Each wall is flat, endless, passes through zero and stands at right angles to its row. A trip goes straight from one point to another. Which walls does it cross, in order?

Walls:
(1):  -76 -237
(2): 224  20
(3): -100   57
(4):   90 -119
(5): -62 -98
Trips:
114  31 to  27 255 => 4, 3
 341 -116 to 123 134 => 1, 4
284 182 to -202   78 => 4, 3, 2, 5
241   2 to 180  37 => none
-128   -1 to -277 -169 => none
-275 -339 to -112   59 => 4, 1
 -15 -177 to -70 -68 => 3
-132  130 to 209  35 => 2, 3, 4
202  99 to 65  0 => none

Walls:
(1): -114 -144  114 -145  155  118   98 -124  -84
(2):  163  253 -176  277  128 -211  138  286  171
(3):  102 -112  -62 -256  -96   78 -205 -206 -101
(4):  -47   -1 -183  123  187 -232  115  284  198
(5): -160  171  -55   -3   39   14   83  180  -94
(6):   92   21  139   41   43 -126  137  119  279
(7): -168  -77  -65  186  -88 -151  241   53   97
Trips:
  24   56  147   90  166 -220  -33  252  383 to  109  -39 -240   -8   40   18  173  109   98 => none
 263   39  -17   24  139  -33 -211   51  -27 to  -53  113  -91  186   87 -236 -255  105   67 => 3, 5, 7
-17 145  56  42 208  37 192  78 227 to  195  326   -4  161  -12 -225   12  158 -134 => 1
 -71  340  123  112 -347  163  189 -141 -173 to  233  249  141   75   -7  153  139   39 -167 => 7, 2, 6
-109 -107   91  -35  116  -40   17 -210   85 to  164  139   58  -71 -298  -29  183 -316 -107 => 6, 7, 1

Walls:
(1):  198  -47   50  221  -84  176 -146  120   30   92   24 -185  -14   -5  185   28 -164  377   47  295
(2):   15  -34  104 -112  184  -64   33  -83  179   97   32  -67  116 -213 -152   17  233   -2  -82   -5
(3): -116   -6   -7  225   31  -14 -145  159  142  104  139   -2 -243  -63  150  -44 -263  106 -421  113
(4):  -19  -22 -145  110  -24 -161   51  -23  -57  -80 -185  138 -104 -155 -141  315   31   75   -1 -106
(5):  326  -57  -48   16 -132 -403   64  340  -22 -108  -56  136   44   88   -1  116  154   81 -103   82
(6): -245  457   -7  -16 -112   14  117 -182  -85 -105  -71 -140 -120 -123  174   97  108 -201  -23  -82
(7): -189   81 -160 -259  256  161  113  -11 -134  106  -30   11   46  220 -142  205  -77 -191  -40 -257
(8):  263  -25   99 -394  -67  -60 -157  -94   63   67 -188 -325  122  -98   26  160  -71    0  184  115
(9):   -6   44    0  -26 -119  148  -44  164 -169   42  -45 -217 -118   84  272    3  218  110  -13   56
(10):  -43 -184   45 -193 -120   20 -103 -104   49  182  -16    5   89  191 -110  -91   28 -261   21 -110
Trips:
 -41 -168   22  118  -99  121  335  -50 -248  -16 -114  -82  113   36 -131 -153  -23 -197 -177  -70 to  286 -167  -96 -377   32 -117  146   -3  197   21 -219  128   57  194  310 -205 -293  113  130  263 => 6, 5, 8, 1, 7
 158   44  -97 -235  -38 -120 -184  129  -41   42  382  114 -215 -349  -77 -319   25    9 -137   96 to -201  -58 -128  174 -291  225  114   56  151   79  104   67 -137  382 -136   84  -65  262 -120  -13 => 1, 9, 2, 10, 5, 7, 4
   7  -28  147  124   20  121 -200 -183  -12  236   -1  -28   82 -304  273 -251  189  -23 -399  267 to  216  401  -33   53   19  -19  -51 -161    6  111  275  -50  252  -44  -10  126  -24 -149 -249  -17 => 8, 9, 7, 1

Walls:
(1):    2 -276 -219   22  -20 -131  -99  -25   81  -28   60 -142 -114  -34   58 -273  -84  -64   -9  244  121 -168   86  158  -34  326  -10    7 -143  -12 -179  -30  -39 -162  365 -227 -210   -9  -81   -8  190  -97 -243   12 -261 -317  192  476
(2):    2    0 -266  142  -11   20   -7   98  352 -113  114  235  156  196   26  105  -72 -120   55  115  -75  -66  -20  127  101  200 -186  184   21  110  280  172 -101 -110 -175  104  190 -127   13 -219  158   35 -331  -29 -311 -111  146  -70
(3):   15  -42  169  159   90  -28   91   39  149 -188  -50  -34  115 -122 -188 -166   87 -314 -163  230  -15   -2 -182 -117  -66 -146  -64 -232  256  -49   83  -52  271   89   -7  110  141  -69   83  -70  -13   27    8 -152  155  -97  -80   82
(4): -176  350 -249  -39 -179   85   56  179 -260 -158  280  189   -9  186  -42  199 -140 -160  136  -97 -168 -261  -10   -3   25 -133   15 -133 -219 -182  235   33   70  175   94  -74  -20   49  109   19  -51  304 -231  -18   59  122  101  109
(5): -108  -88   52    5 -146   89   40  169  119   62  136   15  180    5  -54 -122  -60  184   61 -245  229 -113   72   71   73 -196    5   52  102 -216 -118  -31  153  -24 -313  266  -81 -188 -187   -4 -164  -70  259   -3 -193   -2  231  -65
(6):   83  124 -188  191  121    8  210 -217   24  155    2 -189  141  -63 -203   23   95   -4  192   -3   77   30  326 -176   -6   39  141  319  -64  138 -143  187 -163  -90  -82  153   94   39  -57 -148 -104 -172   78  -82   62 -179   30    9
(7):  -88  153  -21   30  -92  -14  -92  -64 -164  135   65   16 -106 -170 -328   -7  187   43 -107 -154   37  -67  -91   82  230 -269 -329   10 -320  252 -242  286   -6  162  130  173  120  216  -11   11  179  342   48   12 -107   11  -39  165
(8):   58   99   -2  229 -221 -203    0  -81  -96  -64 -120 -205 -123 -114   26  466  -65 -157 -385  139  -28  -82 -218 -117  132  294 -109 -103 -164   32   18  -40  172  -63  -25 -190   15  -96    5  -39 -212  181  113 -167   44  -83  -60   63
(9):  226  150  -32   38 -399  111  290   99 -378   71  -75  -21  104  -77  -20  -48 -127 -119  -24  124   -7   70 -229  -93  312  165  183  -84  158  238  -44   60  -90  -62  108  206  235   23   29 -120 -133  116   -1  220  288 -151   90 -236
Trips:
 110 -132  -14  180   59 -140  220  173  131  256 -232   55  -13   99   99  290 -337 -206 -413  -16   -3 -112  -88   23 -218   20   42  -81   20  117  -87   69  -90   44   13 -181  121  -94  -86  -40  -79  -21  -95 -130  186  117  221   21 to  302  473 -230  -97   88 -114   12  231  -86   50  402 -303    5  221  -81 -192 -210   68  -97  164 -228  185   62   17  -33   79 -237   -6   67 -180  -82  200 -100  209 -279   90  298 -115  179 -263  224  136 -192  231 -401  181   11  170 => 4, 7, 6, 3, 8
  42    8   -7  -50 -237 -158  -17  269 -253 -104 -127  173 -183   75 -322 -149  211 -287  116  193   14 -334   60  -39  -95 -188 -246   62  112 -121 -254  129  -70 -189 -133    6  117  -87 -129  195  -57 -186    7  109 -253 -227    3 -169 to -248  156 -100  242 -150 -148 -123  336  141  129   13 -112   57   90   78  180  -53   35  -19  335  201  -42  -28  240  -41  230  114  -71 -221 -204 -116  325  185  -62    0  178 -110   39   81 -105  458  121  -23   81    5 -116   42   58 => 8, 6, 3, 9
  66 -172 -109 -143 -108  156 -179 -167   65 -117 -320   43 -234   33  125   69   48 -245 -251 -148  -10   47 -376 -152 -132  -69  123 -170  137   87    8  -69  117  183  -70   24   74   89 -189 -117  145  -80  -65  -29  -85  330 -119   58 to -159 -156  -30  -43  -66 -353  102  302 -149 -320 -133   17 -184 -245 -115  128  -49   13 -155    6   -7   26  322 -154 -321  124  233  110 -362   98  -42  115  -26 -109  -97 -103  144  214 -250  189   16   91 -136 -185   80  -83  -31  155 => 7, 1, 4, 3, 6
-320  236  136  207 -311  -43 -368 -223  -40  167  104  -59  -40 -224  -15  175  -83  -77  -88 -367  -16 -147  -14  -32    2  278  157  145 -547  -92   35   12   45 -220   18  101 -310 -143 -110  -42   68 -123   33 -230   71 -197   23    9 to -152  170   82  -91  137 -145  -78  -91 -172   94  -55  156  332 -242  -78   58  -54  376  -93  290  -37 -156   63 -237 -119 -196  -43  204 -236    6 -122   96 -100  212   23    3   81   -7  266  -83 -119  -22  182  120  118  -54  -18   45 => 1, 5, 8

Walls:
(1):  423 -138 -466   35  -83   92    6 -173  183   21   33 -202  209  123  -11  131  140 -109 -180   76   23  -94  -78 -101  104  209   79  -48  -44  -35  151  192 -242  118 -135    1  -13  108  -82   84  -41 -331 -201    9  126   45 -156  237
(2):  -54  291   20   -6  229  226    7 -235    3   15  -32  -76 -204 -130  118   14  160 -434  -88  100  -78   26  114    6 -201   11  116   -3  489  299 -223   37  -50  -30  111  -15  353 -192 -160 -256  115  -70  -24   15  -94   99 -152   53
(3): -125  -79  340   46   12 -124  -56 -130  -15  189  187  -20  -40 -172 -158 -105   90   58   21  -89 -153   37 -200   74  149  -17  -92  348   52  -38   89  -25  -48  136  178 -191  -45  -91   51  115  487   23  134    7 -123 -167  -20   56
(4): -241 -171   39  179  105  230  155 -125 -236 -282  -51 -248  157   10   39 -140  -18   53 -101  -29 -166  -35  105  294  -87   41  -70  131   48  -12   24   72  241 -410   26  200 -184   96  -61 -126   82  -38   90  410  131 -203   35  277
(5): -292 -124   -5  -70  262  -58    8   23   32 -217 -123   47  255  296  270  -11   20 -111  -77  184  -86  164  -78  -50   15 -215  -28 -107   -6   15 -169  -96  -60 -159   73   -3 -383   -8  -24  294  -31   97   27  106  -40  -83   58 -241
(6):  130 -225   71  -33  185 -220 -134 -215   55  178  224  152 -190  -28   15 -219  225 -247  -65  346  190    8 -268 -137  112  328   59  179  140 -258  110  160  133   -6   73   34   22  287  -22  224  101 -290  -44  -58   13 -101  122  311
Trips:
 -20  116 -229   38  229   26 -288  117   23  -65   30  213 -249   98 -119   64  329   62  179   50  292 -103 -169  -97  175  -41  -94  109  288   35 -113  -81  224  -86   50   58 -138  -75  117 -386  -77  -93  236 -142  -91   91   -1 -436 to  -72   17 -251   64  130 -252  110  -49   61 -187  -94 -187  109  182   80 -262   97 -184   36    2 -183  -83   -3  -55  196  229  -42 -180  -51   62   42  162 -117 -132   16  119   43  115  170  -50  201  -89   -3 -298  -24  283  111  108 => 1, 4
 -39  -82  -22   51 -123  -68   17 -167  -96   92   46  104  -67 -269    8  259   93  132  144  142  102 -118 -197 -166  -97 -158  -26 -279   92  -73   17   48 -144   66  100  -43 -103 -314    0 -257  184 -312 -177  -57 -226  148  115  -26 to -218  200 -180    0   68  -62  -11  -78  -41 -204    5  107  -10   86  157 -170   23 -174  191  212  102 -153 -252  -72 -235  -24  -13  196  -11  -98 -121  -40 -280  163   20  285   40  159  191  174  238  141   79  -75   97   87  -37  361 => 5, 4
 208  270 -199   77   73   43  126  -11  175  288 -120   -2   58 -195 -126   29  -45  -69  -94  -19   -5  296  167   21 -144  -30 -456 -171  -29   31   74  -24   52   53   74 -100   21   40  -64   83 -153   -3  312 -135   50 -137  -44  -69 to   -5  -42 -182   22 -273  -80 -371 -119  -29   35  108 -239    8  -41   84   30   64 -153 -100   43 -113    1   93 -395  105   94   10 -156  146  130  240   42  -66    6   90  -86   81  441 -135 -238  -25  -79  -41   33  -73   -5   -3  207 => 6
 -85  124 -245 -165  133 -122 -183 -223 -128   63    2   74   38  -53 -206 -139  -15   85   22  247   17 -187   95 -200 -113  332  -70   68 -236    1  214  -76 -133  288  105    8   58   82 -188 -316 -276   30   42 -127 -318 -169  116  180 to -180 -132 -127  -94  175 -180   62    1   76 -265   38 -102  253   20  268  284  -60   77   82 -152  -85  135 -205  137  171  112  -49  137  412  301  -10   31  169  -17 -350  171  205    5  -30  -84   73  -20  152  175  300 -148 -289  261 => 2, 4, 5, 6
 -92 -361  130   88  373  -84 -155  -70   79    2  -37  192  -51  -72   88 -139 -137  138 -260  -44  -38  -26  124  -30  116 -385   71 -154    7    4 -161  -18 -163  143  -82  -45 -141  -57   27  121 -212  138  416   34 -203  308   31   19 to  110 -163 -551  -10  136  183   77  362 -177  -88   79  -51 -168 -131 -221 -203   65  212  -42  -98  158  103  -95   37 -213   22  122  189  -71   23   91  218 -286 -190 -138  -86 -199  -44 -283 -117  -91 -122    0  -46  -88  -98  -50   33 => 3, 4, 1, 5

Walls:
(1):  -91 -558  214   74   42  184 -242  130 -116  103   -9   19   41  -85  -38  -80   43  235   23    9  286   28  200   72  -16  144 -121  -13  -79   -1 -174   75 -116 -183 -111  174  -18  -55  -23   97  -37 -268   33  165  132  157  -78 -185
(2): -301   58  107  -91   52  400   59   64  -18  320 -313 -120  -13  285  -81   26 -107 -354   38   70  109   -5 -379 -178   70  262  -47   80 -148   58  131  118   36   41  133    7 -156  -14 -213 -165  162  151  129 -379  126  -25 -200   20
(3): -186  412  273   40   62  -34 -284   18 -143   14  163 -161  149  129 -178 -180  589  147  333 -149   36  -25 -109 -190  133  -33  287 -254  -52  -82  -60  159  105 -182 -178  133  260 -184   40   37  181  297 -149   97  232 -333  242 -269
(4):  -68   48   -5  -39   70   38 -221  198   62   11  197  -24 -204 -111 -140   31 -150 -183  172 -277  -21 -184 -189  108  -17 -111   24 -277   99  101   16  -45   -8 -190  -24  432   37   61  102  218   -6  160   69 -129  210 -264 -109   14
(5):  116   86  -25  -14   21  -57  -60  -67 -118 -249   91 -216   30  310  238   46  -16   19 -185  177   52  161  167  -96  123  380 -226   36 -129  -52  253  -75   73  123  169   22   67 -165  -59  -43    7  401  253 -361  191   86 -247 -100
(6):   63 -201   55  252   57   29 -220 -204   57  -64  164    6  177  -41   53   28   99   41   87  222 -308   46   48   10  135  418 -120   76  -71  164  380  -81  105   13  217   21 -171   14  -42  -84  295  150  142 -164  -12   43  -20 -247
(7):  122   34 -130  -28  -65 -159 -251  173 -196   -7   77  -26  149  -22  211 -241  -21 -209  231   83  -32  209 -123  -35   18   87  -24  133 -349  -52  -37 -151   82   -9   91  -26  -79  192  -63  287   84  211  -40   37   17 -159  -14  -64
(8): -179   37  305  -79   33  181   64  -42  296   35  -69 -166  127 -178  -61  -45  -14  -58  -74 -190  120 -394  216  301    3  -75  -11   28   39  -22  -50  179 -120   90  127   46  155   44  -35  109 -155 -236 -285    7  -14  200 -116  -23
(9):  205   11  146  -61  181  -93 -246  153  -67  -88  184 -204  -70   12   87 -102  132  118  138  -32  -95   70  -89 -115  121   66   61   90  222  323   97   37 -173   93   73 -250 -122  242 -123  124  -53  122  225  -72   11  271 -325  182
Trips:
 -50  -70  150  317   -4  -63  215 -188   52  -95 -209 -145 -265  -63  -85   34   83  133   42   53  104   46  298    3 -116 -147   34 -163 -220 -322  216 -265  169 -122 -204  -12   12  -42  165  213   18  -44  -23  -69   44  208   42 -109 to -163   65  135  107  -84 -178  210   66   39  136   32  168 -255 -108  102 -146  -70   -2  -32  266   44   98   59 -137  -38  275  -44 -124  -73   86 -115 -143   -3  105  150  340 -121   52 -116  -55  393   47   66 -116  156   -9   44 -114 => 6, 8, 2, 7, 4, 3
 -65  278   -7   62 -177 -156  -94  -18 -133  120   34   62  109  -13   75 -193 -133  209 -232  258  -54  222  -50  -55   97  188  -62 -128   51   53  141  174 -166   37   44  -47 -193 -363   82    6  -93   83   54   38  127  -24  296 -366 to  159 -162 -108   34  253  -83  -41  -12  -34   48  -47 -151    3  144 -124  164 -197    1  -52   24  -93 -188  -56 -350    4  283  -30  133   21   36 -175    7 -107 -177   28  211  186  -52   -4 -321  -98 -264   39 -222   65 -106   75 -195 => 1, 2, 7, 3, 4

Walls:
(1):  -51  -23 -233 -245  111   47  196  -18  144  -21 -104  147   60 -113 -180  -50 -177  128  -99  276   28   56  269  230  -12  106  -68   85 -209   93 -128  -73  209 -326  -15  -60  206  -43 -452  -65   91  279  -66  198   14  -15 -116 -186
(2):  110   93  -17 -134  -15 -321  155  103   99 -114  -78  -88   -6 -119   34   17    4  122   15   -7 -287  272   49  -31 -188  124   93  -30  -67  -90 -124   -9   56 -141 -203   62   14   98  -51  210   64 -279   -3  -65  299   63  -47 -182
(3):  155 -219 -219 -202   54  155    3  -66   57 -163   83  112    6   71  145  -16 -108   88   67  -90   51 -178  122  188  -27 -149 -144  168 -211  183 -165  112  -34  248 -149  219   77  149  146 -182  283   -5  -14  150  -93   68   25   39
(4):   11  229 -128 -281   87 -239   96  164  140   78  109 -119   -1  421   21   62  -16  226  -19  -36  -10 -105 -115  -42    0    0  -18  297  -43   63  -71  -65  -81 -390  123 -126   41 -228   68   -8 -339  235  245  -77  -61  -47 -295  174
(5):   75    8  134  161  -60  -96    4  -15  -75    3 -265  238  -67   44   -1    3  -47   75    0  -46  199   44   38 -312  136  253   64   49  -12   52   17   10  168  204 -107 -171   33   28  245  238  -79 -273 -245 -123  102  -95  -61  155
(6):   13  -52  224 -166 -129   35   16  168 -107  198  163 -259    1  140   80  -58  164 -159 -133   -7  -30 -311  283 -151   23  -54  319   93  319  280  -39   52 -245  101   49  142  -60  167   67  -73  -19  -96  438  336 -122  149   19   97
(7): -184   53   28    4  105  -50 -108  117 -205    0 -116   81 -199  371  -38    7 -213  -15 -180  208 -115  -50 -126 -398   -6   36 -109   97  -79  -32   90  -89 -118  233   50  236   15  172  -70  -84 -111   58   50 -145  144  117  318   97
(8):   61 -207  248   72   82   89   34 -377  -46 -181 -134   43   69  311  178 -212  -63  197    2  -93  -20  162  199  181  -43    7  -32  -98 -154 -240   50  -98  307 -264   74 -124 -141  199 -170  -55  -29  271  155 -256   -2   84  343 -362
Trips:
 163   -1   68   -3    3 -206    6  -80 -158   25 -119   25 -135   30  108  142   -2 -185  -39   31  125 -103  157 -169  -73  -80   75 -128  205  -89   64  122  143  -36 -278   -6  108   28  165 -207   97  153 -132  184 -144  281  -29 -175 to -128  -52 -179   17   98  303 -210   68  180  -19  -27  149   52   25 -171  -97   -6  -58   63 -188    5  -54   41    3   80  -51  -90  -92   78  177 -157  -59 -191 -135 -249   23  -13 -133  122  142 -537   35 -168  243 -136  -98   60   50 => 8, 4, 1, 6
  95   18 -135  144  258  262 -174  302  109   84  -24   27 -172  120 -125   49 -123   78  -59 -182  -43 -201  327  -90 -249 -136  -38 -111    8   43 -168   24   70   -7  -75  -12  -45   -6  -11  148 -440  227   45 -181  278 -201   32 -135 to  -95  197 -257   -3  170   82  -62  142   81  -33 -433   60  113  -29  -21 -136   41  -15 -229   87 -201 -182  367 -190   18  -70  330  247   91  114  -58   58  -47   54   50   52  381  145  308 -498  -45  105    2  -35   75   56   93   71 => 6, 3, 8
 151  -24   15  277 -164  -75  309 -185 -217    6  149  -45  115   54  -39  213   19 -129  215   85 -210 -208  -85 -102  -96   -8  177 -126 -133  343   87  -81  175 -230  -91 -165  -49    1  -25  565 -142  -15 -132 -147  -62  -70  -67   87 to -280   84  -61  144   28 -106   80   92  -86 -240  147  338  177   -7 -229   82  180 -239 -176  -63   43  324  110  139  144  292  149  158  125 -174  134  185  -65  -70   74 -168 -189   87 -233 -133   11  201 -126 -229  142  -83  -58   17 => 8, 1, 4
 101  -26    0  -95  -78  134   37   82   79 -130   16   85 -152  -67  144 -106  308 -191 -176   57  -20    9  339   -3 -230 -120   64  -48  151  212   26  -18 -319   69  -66  240  153  -90  -49 -314   29 -115   51 -379 -160 -101 -226 -213 to  199  -54  -34 -246    1 -251  107 -209  311   33 -232  213   20  256   23 -134  -27   37 -389   -3 -140  108 -108 -226   76  -41 -131   64  149 -408  193    1  181 -254 -414 -157  -88   31   19  -78  209  154 -134  179  -33  -17  119    0 => 1, 8, 4, 7, 6, 5, 3
 200  -22   -6  106  123  135   56  -20  275 -254   91  105   97  354 -111  187  121  131   76  140  227  210  -99 -162  127   96   75 -151   53   60   33  237   -5   18  356 -184    6 -115   10   19   16 -165    0 -236  207   28  -12  113 to  -50 -234  184   90 -192 -206  259 -176  175   22  156 -110   96  -31  -73  230  -50   -1    5 -111  -98   21  131   13  264  106   54 -141  224  134 -129   43 -304   91  155 -152 -189   71  -17  -66  113 -101  152   83  336   94  219    3 => 2, 7, 6, 4, 5
